Every row gives one point. A path goes straight from each point to the next, and from the last back to the first. The post is the endless flat space through its rows: a point in 2 columns, a line in 3, a plane in 4, and so on, so that a path can go around it. Count how often the path circles the post. Going back the other way cancels.

Post (2 x 3):
[[-20 -12  18]
 [ 10  16 -16]]
Path:
[[ 19   6  28]
 [-10 -12  29]
 [  8 -31  12]
 [ -7 -14 -21]
 [-28 -25 -11]
 [  5  -7  -7]
 [ 24 -15  10]
 [ 40  12  13]
 [-34 -40  43]
 [ -3  -7  -9]
 [-27  14 -22]
 [-48   6  38]
 [  2  38  24]
 [  9 -20  31]
 [ 10   1   6]
 [ 14  19  18]
 [ -6  31   3]
 [-19  -1   0]
 [-23  -4   1]
 [  2  60 -12]
 [-12   5  25]
 [ 21  18 -12]
 [-10  13  18]
 [-34  16   8]
 [-28  -3 -12]
 [-11 -27  -4]
 [ 24 -18  10]]
Times around: 0

Post, 8 rows:
[[ 19   9 -10 -12 -16  -5 -23  -2 -13]
 [-18 -35  12  -9 -19  -3 -12  37  -6]
 [  6  32 -32  22 -11  14   4   0 -13]
 [-25 -40  17  13 -19 -13 -34  28  -1]
 [ -1  23  -5   4   5  23  16 -11   7]
 [-12  21  18   7  -4   9  17  -5 -23]
 [  0  -3 -15  13 -25  -1   8 -11  -8]
 [ 23  25 -28  -8  -6 -32  -5   8  -7]]
Path, 25 rows:
[[  4 -18  14  -7 -28   9 -17  25   9]
 [-23  24   0  -6 -20  -7 -12  20 -11]
 [-11  13 -10 -13  18   0  27   5  -5]
 [  3 -15 -20  27 -14  -2   9  -7 -11]
 [  1  15  -9  21  -8  16  10  50 -20]
 [ -5  15 -14  13 -11   4  16  25  29]
 [-42  12  18  -9 -12  -2  14   1 -34]
 [-19  -3 -18   8  26 -22 -14  46  13]
 [-11  -5 -16  10  11 -20   2  15  -3]
 [ 22  -4 -14  28 -21  16   8   9   6]
 [ 21   9 -44   8 -23  -7 -11   9  15]
 [ -7  27  12   8 -32  22 -14  -8 -27]
 [ 15   2  21   0 -12 -22  -5  11   9]
 [-20  48 -16  33 -20   2  -3 -13   7]
 [-11   8   2 -19 -15   3  -4   8 -21]
 [-19   8   1   6 -60  23  38 -14 -28]
 [  7  34  -8  15  -7  20  -7  -9  33]
 [-10  15 -16 -11 -21  20 -36 -13  -5]
 [ 15 -19  -9 -38  14 -34 -23   5   4]
 [ 26  -9 -11   7   4   5 -25  19 -11]
 [ 18 -21   8   8 -30   6 -26  34   3]
 [-26  -4 -10  16 -41  -1  -2  40 -28]
 [-26 -11  -7   7 -16 -29 -17   3 -10]
 [ 14  -5   3 -44   8   7 -30  30 -13]
 [ 25  -5 -14  15   0  49  -2  10   8]]
Times around: 4
